Each row of a before or after table is a point. The points were changed in one or more steps. Then noise was added and the rows were shuffled. The steps act on how far a point lies along the listed directions, d1 being the first. What was done? A step turns or swaps two directions, mirrors them in a line or flattens them onto one, adds a multiple of one to another, or multiplies one. Angles are multiples of 10 degrees, from the lower direction toward the higher: turns from -170 to 170, lines from 10 to 170 but not 90. Use the fewest steps. Two steps may share a direction if one is a turn and the other turns, adds or multiplies; they go together, in the order done. Otherwise the lowest direction goes first.

Directions:
(1): [-61   2]
(2): [ 2 61]
Before (14 x 2):
[[ 28 -40]
 [ 33 -13]
 [-41 -15]
 [-29  52]
 [ 18  25]
 [-37  18]
 [ 44  11]
 [ 24  12]
 [  0 -18]
 [ 51  47]
 [ 10 -20]
 [ -3  15]
 [-32  25]
 [ 42  -1]]
After (14 x 2):
[[-31   8]
 [-39 -35]
 [ 30   2]
 [-39 -79]
 [ 45  76]
 [  2 -15]
 [-32 -26]
 [ 25  46]
 [ 10  -4]
 [ -3   8]
 [ 44  62]
 [ 18  54]
 [ 54 122]
 [ 33  34]]
Steps: add -1.5 times d1 to d2

Directions:
(1): [-37  38 -18 -65]
(2): [-76 -30  -4  27]
Before (11 x 4):
[[ 14  16   5  -8]
 [-23  28  11  -6]
 [-47  21  -6  20]
 [-43 -35  -9  29]
 [-25  26 -12 -61]
 [ 52  56   2 -35]
 [ 33  36   3 -69]
 [ 21   0 -15  -2]
 [ 97 -19  18  48]
 [ 33 -38   5  82]
 [-51  -8 -25 -16]]
After (11 x 4):
[[-61 -13 -27 -10]
 [-29  26   9  -3]
 [ 10  15  11  -5]
 [ 20  30   1 -68]
 [120 -13  17  39]
 [-41 -32  -6  25]
 [ 49  51   5 -36]
 [ 18   2  -9  -6]
 [ 61 -31   4  74]
 [-48  19  -5  23]
 [-38  20 -13 -56]]
Steps: add 0.3 times d1 to d2

Directions:
(1): [  3 -18  69  16  42  62]
(2): [ 64  32 -23  35 -41  51]
Before (9 x 6):
[[-97 -35  61 -40  47 -46]
 [-49  -2 -39 -47  -1 -82]
 [ 32   5  24   2  -3  16]
 [ -4  30 -54  -1 -29 -14]
 [-56 -67  49 -36  68 -29]
 [ 22  22 -78   9 -51 -37]
 [ 32  13 -48  14 -42  -8]
 [ 12   8  28  21   0  48]
 [-51 -25  44 -28  59  -8]]
After (9 x 6):
[[-96 -46 103 -31  78  -6]
 [ 24  26 -91   1 -61 -52]
 [ 11   9  19  20 -11  37]
 [ 31  10  15   1  -7   6]
 [-55 -75  87 -32  90   7]
 [ 27  15 -65   9 -47 -22]
 [-48  -6 -14 -43  18 -54]
 [-49 -32  70 -22  75  15]
 [  2  32 -62  -2 -33 -18]]
Steps: add -0.5 times d2 to d1

Directions:
(1): [ 46  75  34 -28 -59  29  10  46  21]
(2): [-44   3 -75 -73 -18 -17 -36  32  27]
(3): [ 59  45 -84  52  17  10 -26 -19   2]
(4): [-48   6 -42  44 -52   9  73  26 -41]
(5): [  3  49   3 -11  66 -79  46  36  -7]
Before (13 x 9):
[[  26   10    5  -47   13  -19  -46   11   11]
 [  50    2   53    8    1   18    4  -23   21]
 [   1  -18   -4    5  -16   18  -25  -33   10]
 [   7   37  -68  -45  -11  -12  -31   14   51]
 [ -49   -6 -121  -37   -9    0   23   24   14]
 [ -20  -16   27   46  -42   44   18  -24  -39]
 [  -8   22    2  -38  -38  -10  -21   10   21]
 [  -6  -22   14   52  -21    8   25  -41  -27]
 [  63   26  -27   17   -8   29   -9  -25   16]
 [ -55  -22  -19   14   13    5   49  -29  -21]
 [ -26  -22  -15  -20  -38    5    4   12   10]
 [ -15  -27  -15   72   35    8    0  -44  -13]
 [ -18  -66   60   -4   -1   24  -18  -22   -8]]
After (13 x 9):
[[ 28   3 -54  44  -8  24  18 -28  -7]
 [-20 -67  59  -4  -1  27 -16 -22  -6]
 [ 23  13  62  12 -40  51 -15 -18 -11]
 [-33 -28 -44   1  11 -31  -1   2 -29]
 [ -9 -11  -2 -32 -40   7  -9  14  22]
 [ -4 -21  -7   7 -16  17 -22 -33   9]
 [ -2 -33  11  49  -1   9  43 -29 -14]
 [ 24  30  46 -49  14  18 -10 -16  33]
 [ 44  12  53  13 -20  15 -11 -33   7]
 [ 19  37 -67 -89  -6  11 -28  34  61]
 [-43  -2 -26 -11 -39 -17   3   5  -3]
 [ 48  13  32  24  38  17 -46 -34  28]
 [-29  12 -97 -17 -12 -19  -4   8  27]]
Steps: mirror d1 and d4 in the line at 40 degrees

Directions:
(1): [-59  52 -64  15 -47  54 -34 -48  18 -11  29]
(2): [-11  59 -29 -28 -15 -24  15  63 -76  55  35]
(3): [ 43  42  29  14   2   5  42 -15  77  62  61]
Before (9 x 11):
[[-16  31 -19   9 -10  18  -6 -18  25  16  29]
 [  7 -13   3  -7   9  -3   7   5  -4   9  -4]
 [-32  24 -40  -6 -28  24 -38 -10 -25 -20   2]
 [ 14  12   8  -2   0  -6  18 -10  33  17   9]
 [-13  40 -24  13 -38  32  11  -5  16  11  43]
 [ 20   5  12  -7  13 -29  16  22  -5  21  10]
 [ -1  -7  -5  28  -3  34 -29 -55  61 -22  -9]
 [ -7 -21  -4   7  -5   5 -15  -9  -4 -25 -31]
 [-18   3 -11   8  -8  -4  -5  -8  -1  -4   0]]
After (9 x 11):
[[ -24    0  -22   -2  -11   10  -14  -25    9  -21  -15]
 [ -21  -15  -14   -9    7   -9  -21   18  -42  -19  -23]
 [  30  -40   35   22   13    4    4  -30   55  -20  -27]
 [  32   -9   19  -25   16  -38    7   55  -52   13  -11]
 [  20 -121   46   47   36   33  -50 -100  105 -111  -93]
 [  -1    6  -10   -3    0    8    4   -5    6   16    7]
 [ -18   54  -35  -10  -18   -9   -1   21  -27   35   39]
 [   0  -10    8    3    4  -20    5    4   -6    0   -7]
 [ -20   -4  -24  -15  -21   -8    0   54  -83  -15  -11]]
Steps: turn d1 and d3 by -130 degrees; multiply d2 by 3

Directions:
(1): [ 25  20 -56 -40   3 -51   2   2  38  40 -32 -16 -56 100]
(2): [ 62 -36  51 -83 -50 -31  48  15  55 -15   1   1  41 -20]
(3): [   2    5   31   57  -68   23   14  -38   12   19   13 -108   26   43]
(4): [-57  66  22 -36 -39  34  72 -36  -8  55  33  53 -20   6]
(5): [ 63  68   2 -51  -5  81 -76   1 -13  25 -25  -6  29  -4]
Before (13 x 14):
[[  81   66  -15  -63  -37   45  -22    5   38   72  -53  -34   21   50]
 [  19  -20  -32   34   15   33  -69   23    6   -9    2  -53   10   -8]
 [  44   48    9 -112  -39    3   37    2   68   59  -15   59   -7   12]
 [ -94  -12  -32   18   55  -27  -13   34  -53   -5   30   78  -32  -56]
 [  20  -52  -43   76   37  -58  -34    3  -15  -33    5  -58  -20   12]
 [  49   -8  -13  -44   48   37  -72   27  -17  -45  -10   44    8  -28]
 [ -16  -59  -47   79   24  -45  -20   28   34  -18  -14  -59  -28   63]
 [  34  -16    9  -68   46  -46  -26   57  -13  -48  -16   39   18  -73]
 [  35   22   17   53  -57  101  -63    4  -11   -6    2  -79   55  -43]
 [  54   25   33  -58  -62   12   18    6   41   13    6   -5   -8    2]
 [ -74   35  -43   57   44   17  -23   12  -43    0   30   32  -68  -19]
 [ -66  -11  -67   32   70    8  -37   22  -28  -26   -8   65  -64    0]
 [  85   36  -48  -91    7   -9  -97   32   -5   -2  -31   -1    8   36]]
After (13 x 14):
[[ 94  31  20 -55 -20  44 -46  -2  -3   6   6 -26  42 -36]
 [ 22  63 -57  15  28  45 -91  19 -21  15  -4 -34 -47  32]
 [  0  32   7 -54 -22  64   1  12   4  33  30  31  11 -35]
 [-35 -23  22  41 -37 -33  68   5  20 -20  35   6 -27 -20]
 [-47  57  30 -23 -96   6  69 -52  -6  41  57 -23   2  49]
 [-69 -48   6  93 -31 -58  91 -27  38  20  23 -36 -24  27]
 [ 28  17 -76 -28  18 -24 -94  38  -3  38 -40 -46 -39  62]
 [-81  17  37  64 -50  26 109 -35 -10  45  31   1  16 -36]
 [ 20  30  -6 -83 -30 -73  45  11  35  30 -14 -32 -26  57]
 [ 59   7  42 -17 -34  85 -58  27  23  -5 -13 -33  73 -31]
 [-55  38 -11 -36   2  53  32  31 -21   6  36 120 -18 -79]
 [ 33  44 -53  -9 -13  58 -75  -3  14  20 -37 -54 -28  78]
 [  1  40 -11 -69 -30   3  41 -27  24  36  10  29 -41  83]]
Steps: turn d1 and d3 by 110 degrees; turn d4 and d5 by -110 degrees; turn d2 and d5 by -50 degrees
